Every row gives one point. The last column is the point's height on a tilted bowl or saddle (a function of degree 2), plus a little noise. Count its main directions that bend up, bend down and stay straight.

Points, 16 rows:
11 -16 -43 -28
19 -13 9 3
-25 -1 20 -3
-2 -13 29 -2
-4 -7 17 1
-23 -47 -8 -18
19 -5 -21 -7
-1 1 7 2
7 -10 3 2
5 60 43 -60
24 2 23 -3
14 14 -18 -6
19 -24 1 2
2 21 24 -11
-12 3 -16 -1
9 -12 -4 1
Directions: 0 up, 2 down, 1 straight

Points, 17 rows:
-7 1 32 6
7 -11 -51 14
4 -11 -4 -1
14 45 -16 11
17 7 16 12
-7 -25 21 0
44 25 -17 37
2 -6 -6 -4
-23 -45 14 8
-1 -13 -4 -4
7 -9 25 8
-8 -44 -21 25
20 24 -19 6
-3 -13 5 -4
37 -5 19 33
5 24 60 60
-9 -4 6 -6
Directions: 2 up, 0 down, 1 straight

Points (16 x 4):
3 -29 23 -28
-33 37 11 -31
-15 -18 12 -17
-39 -35 -6 -60
46 6 -20 -21
54 2 1 -36
-36 -29 16 -46
14 47 -60 -37
39 16 -4 -14
-25 -15 -14 -25
-7 -27 -28 -32
-10 13 1 -2
-27 8 -11 -16
-13 17 37 -17
-12 -26 3 -23
-7 17 0 -1
Directions: 0 up, 3 down, 0 straight

Points (26 x 5):
-20 -7 15 28 3
-1 -20 -35 1 0
10 -6 17 2 3
35 -60 8 -3 48
-16 -27 -3 -15 -2
31 6 -17 19 7
11 13 33 -30 -25
50 -5 13 -13 0
13 11 5 -43 -28
-25 24 44 -56 -41
-8 56 8 -32 -2
-12 0 -15 -16 -1
-4 -2 -6 26 -7
7 -6 -3 14 -2
32 -14 35 -16 5
-1 26 -6 18 5
-15 22 -23 5 13
21 -13 -2 -26 -6
-12 -4 60 44 60
-7 -23 3 23 -1
-33 0 19 2 9
6 -26 -51 2 8
-38 -22 12 -11 6
-3 23 4 -34 -15
23 -2 12 12 4
-8 -8 -27 -20 2
Directions: 2 up, 1 down, 1 straight

Points (26 x 5):
25 -31 24 11 -14
-42 4 -11 9 53
17 -6 1 4 -20
18 4 7 18 -20
-2 -5 10 -1 -16
-17 -9 -34 -6 34
-12 8 2 -16 -15
-11 -14 14 -30 34
-17 -17 15 -1 17
27 25 -7 -31 17
-8 -4 19 22 -4
-8 -15 -11 -6 6
6 -8 17 -5 -15
-5 -27 1 -12 21
-4 12 -3 -8 -22
-21 27 2 -17 -16
60 14 -2 12 60
1 -10 -1 1 -14
7 4 -1 -7 -21
1 8 16 1 -22
-4 3 0 -3 -19
16 -14 26 -21 17
-11 10 6 -16 -16
-18 -4 8 2 -1
19 30 20 -3 -2
19 -19 26 6 -16
Directions: 3 up, 0 down, 1 straight

Points, 26 rows:
9 10 24 -12 0
6 -48 -11 33 60
-14 -6 -35 -14 9
-35 -15 5 -17 31
-9 6 -12 -25 -5
-2 -51 5 21 51
-4 2 -12 8 -4
-8 42 -6 -9 12
14 -2 7 -21 -18
9 4 -7 -3 -14
-47 42 -13 8 40
1 -3 -60 4 21
-30 2 1 17 30
-16 -5 -28 -20 6
25 -10 -22 6 -9
-21 5 20 -10 17
2 35 -11 8 -1
-33 -8 -6 9 34
-36 -13 20 -4 47
19 8 13 0 -4
4 -4 -7 -8 -14
24 -3 10 18 7
26 11 30 15 27
41 -2 -19 -23 -8
-37 -4 10 -29 33
22 12 0 -5 -10
Directions: 3 up, 0 down, 1 straight

Points:
-19 32 53 -12 23 -2 55
19 14 -13 25 5 8 20
-34 3 53 -12 12 -24 41
10 -4 -2 12 37 8 19
-2 -16 0 -23 -7 -24 14
18 26 -22 -12 19 -30 19
-24 11 45 -46 -26 16 -4
-36 -8 31 -19 -25 8 14
-12 11 4 2 41 27 10
-1 25 21 -3 -15 8 15
9 1 47 4 -8 5 19
-30 -14 -17 11 17 31 39
6 -32 51 23 -11 33 42
11 -26 34 6 -35 23 30
-11 -20 22 34 -38 11 45
-9 -12 -21 43 15 42 49
17 -5 56 25 -21 -3 50
-60 -25 27 -9 -7 11 41
-15 -10 -28 -2 -8 -7 28
-4 -45 9 2 -3 1 33
35 18 3 13 24 34 31
-26 -29 -23 -12 -3 -41 59
18 9 11 -30 2 9 -16
11 22 -24 44 2 3 9
-15 24 3 0 6 1 8
-35 -17 5 36 10 -37 3
-20 19 -13 46 7 -18 -21
16 20 12 -6 4 4 7
12 0 -8 26 16 -3 19
-6 -10 37 41 21 -7 27
-14 -12 -44 0 -37 -21 41
-30 41 39 -7 -3 -8 52
17 -35 19 26 -1 21 50
-23 -33 20 -10 -11 15 16
3 9 -30 12 -16 6 19
14 32 40 17 -9 26 60
-9 9 3 42 -1 -20 0
-12 -42 -18 24 12 -8 55
-14 -5 11 -2 -9 -3 6
29 6 9 10 41 28 23
9 55 -25 19 -29 6 17
18 -15 20 -25 -24 9 -16
29 11 16 16 14 10 30
5 -13 6 14 -34 24 45
15 -9 14 -6 10 37 8
Directions: 3 up, 1 down, 2 straight

Points (45 x 7):
20 10 9 -30 -2 7 1
-7 -16 -19 -42 6 7 55
5 -38 1 -21 -8 -21 60
5 -24 -3 1 -8 -15 22
9 14 0 -11 -32 41 12
-6 -14 -4 28 10 -1 -3
-23 -7 -17 -9 -24 -3 38
-3 19 28 3 -34 -19 48
6 18 -27 5 -19 32 43
15 3 19 -9 7 18 19
1 29 -9 -17 10 4 24
4 29 2 1 18 17 35
-2 -30 5 -5 33 -4 8
2 -5 -3 -31 8 34 42
4 15 20 7 -12 -21 34
7 21 -22 -19 2 24 37
5 24 -16 13 3 -25 28
9 -9 -8 0 4 -14 9
1 -3 10 11 17 13 16
-7 12 36 -22 -6 25 25
23 -21 2 -10 -18 -20 33
-19 12 21 16 5 16 48
-9 28 -11 -15 -11 -16 40
-4 -9 12 -1 11 3 11
-5 20 -46 -6 -5 -5 46
-11 -3 10 60 -7 -3 44
-8 9 -7 -5 -31 14 18
-10 6 22 11 0 12 35
1 -4 2 -10 -12 -23 23
-13 23 -5 -18 15 -4 20
26 16 12 -8 3 14 17
-9 13 6 -12 5 0 14
-21 -25 -5 -1 8 9 25
-4 -14 8 -15 -8 3 20
-18 -3 -20 -18 12 -42 38
12 -12 -13 9 -23 -20 18
-11 -16 2 2 2 17 27
7 23 2 -5 -20 -18 25
-3 -41 -33 21 27 -18 -26
11 -15 1 11 -11 -17 17
-21 18 -5 39 -10 3 47
-25 -6 6 -4 -43 -5 49
14 31 -10 -6 -20 8 19
2 -43 10 -18 15 -10 54
-32 4 6 16 -21 11 56
Directions: 4 up, 1 down, 1 straight

Points, 46 rows:
-50 40 -21 -16 28 6 -48
-13 21 -13 19 -6 -2 -5
16 5 23 25 31 -14 -9
-18 -5 -18 49 -20 17 -26
21 -16 -1 -4 -19 57 -60
-4 21 -9 2 -52 24 -38
-21 -27 -29 -3 -17 23 -30
14 -8 11 3 60 -27 4
7 -20 -35 35 -39 14 -40
15 -13 -4 6 -25 -6 -11
2 -19 -4 -50 16 -1 -19
23 -28 5 3 40 -24 15
-8 46 -13 -9 -11 -12 -18
13 7 -29 -28 -15 -41 -7
-11 7 -3 -8 4 20 -16
-4 -1 1 3 16 -56 3
-26 -26 -9 -40 -1 2 -29
25 -6 19 -56 -14 -2 -40
17 -8 -11 -23 -4 -14 1
-7 22 -19 -19 21 29 -28
30 32 28 8 12 11 -36
-31 29 -3 -28 32 -7 -35
-9 -41 -12 14 1 -11 -6
-1 -28 -7 29 12 5 -6
-45 6 13 -39 2 9 -48
39 27 -1 -19 19 -9 -10
37 -54 8 18 31 -3 -1
-25 35 -8 5 -22 -11 -10
17 -47 12 -4 10 4 -12
14 -17 2 -13 4 20 -13
28 38 -6 7 -23 26 -39
-23 16 -7 -27 8 -15 -12
-11 28 34 1 -16 10 -40
23 5 20 -4 45 -6 -5
-3 -17 10 23 -16 0 -15
-39 -2 -38 52 23 -29 -25
-36 3 24 5 4 44 -57
-11 6 -4 6 32 35 -25
4 28 -3 22 -6 -4 -11
43 -21 5 21 -3 7 -16
16 -11 0 -3 -34 6 -23
-15 -7 3 6 25 23 -18
5 31 -7 -2 -18 -40 -10
-23 7 -25 41 -16 21 -23
53 -9 -33 50 37 10 -16
11 -3 -8 5 1 19 -9
Directions: 0 up, 5 down, 1 straight

Points:
-32 -1 13 -5 17 6 1 -24 3
-20 14 0 9 2 -8 -1 34 10
15 1 29 0 -9 28 -8 9 16
-3 -16 8 14 14 3 4 -32 5
-5 -31 -4 7 6 -12 12 -1 5
60 -5 7 -16 -17 -52 12 2 40
-21 16 30 -28 17 22 -32 -21 13
10 7 -1 4 -10 -34 48 -2 14
-3 0 13 -1 13 -26 -18 29 15
-26 -32 15 -21 -34 4 13 5 2
9 -34 1 25 14 21 22 -17 13
-3 16 -14 -11 4 23 -45 5 16
7 -1 -14 -13 -43 -10 -3 24 14
-24 23 3 6 21 5 6 0 4
11 8 -11 -10 5 27 13 49 21
-3 -10 -35 8 -5 12 -7 2 -1
-7 19 -6 -16 -13 22 -16 44 23
31 6 13 -31 51 21 -3 18 29
-2 19 -3 23 15 -20 -12 -7 4
1 -7 -31 -23 7 -14 -40 -27 9
-45 1 -29 -1 42 -5 -6 -6 5
-35 -13 18 26 -9 -18 26 -40 13
-30 3 -7 -4 3 39 8 18 13
27 -19 -11 12 11 0 7 -6 5
43 -2 25 -8 11 36 12 -11 24
-26 46 21 14 -13 -20 -9 -6 18
3 30 -55 14 -2 2 -17 -6 -1
-21 -39 1 20 -17 -4 -17 -10 8
-10 -5 -12 -19 -8 0 -17 -2 0
11 3 -7 -15 29 34 8 3 9
0 12 -8 -30 -6 7 -20 17 9
6 -20 -27 -1 6 7 -21 -15 3
16 -10 1 10 4 -33 -16 31 18
-27 5 -45 15 -31 -17 26 -12 5
17 15 -7 -12 17 -14 18 -7 2
-20 -19 -26 13 -17 10 -23 -7 4
49 -45 -6 41 -57 -8 23 12 60
7 26 -32 6 -1 -8 -11 -37 4
-17 26 -26 -9 -13 -25 1 -13 1
-20 -1 47 -20 -10 -38 48 -19 16
24 34 -8 4 -18 -5 -54 -3 30
36 18 -11 -10 -19 26 54 -17 24
-13 22 -13 25 29 20 -15 -27 6
30 -14 -33 10 8 -13 -15 -33 8
24 4 25 -19 5 -28 -15 20 21
-13 10 -14 21 -7 -23 1 -18 1
12 -48 -4 -5 12 8 -7 -29 15
-9 58 8 34 -24 -19 28 2 29
13 0 5 -24 22 20 19 -39 9
-23 -13 -17 -25 14 -23 10 -27 1
17 -13 -26 2 -23 -2 -18 -6 8
-43 -6 -33 2 -4 -15 -9 4 1
-7 -14 -2 11 -4 8 -15 28 10
-24 -16 -9 -23 -16 -20 25 0 2
6 -13 -7 9 23 17 28 -4 3
9 7 39 7 -17 35 15 -24 14
4 -19 -33 14 4 9 11 -15 -1
-25 -10 -17 30 15 -26 2 32 6
6 -5 -28 0 0 -13 17 23 1
-10 -24 -30 13 0 27 39 -4 8
-14 -5 -8 54 18 3 -1 -41 11
-8 -16 -22 10 1 -28 -1 15 2
16 56 -30 -14 23 -21 -18 8 16
-13 0 14 16 -33 -24 -16 22 14
-12 -14 40 2 20 -49 -22 3 24
-8 27 -20 -22 13 -10 -35 -11 10
19 13 -28 -3 -1 36 -21 -6 12
8 -4 6 1 5 -5 -16 14 8
27 -10 24 7 -22 -40 -13 -13 21
46 19 33 5 19 1 14 20 32
30 2 -12 -10 14 -34 34 8 10
Directions: 7 up, 1 down, 0 straight
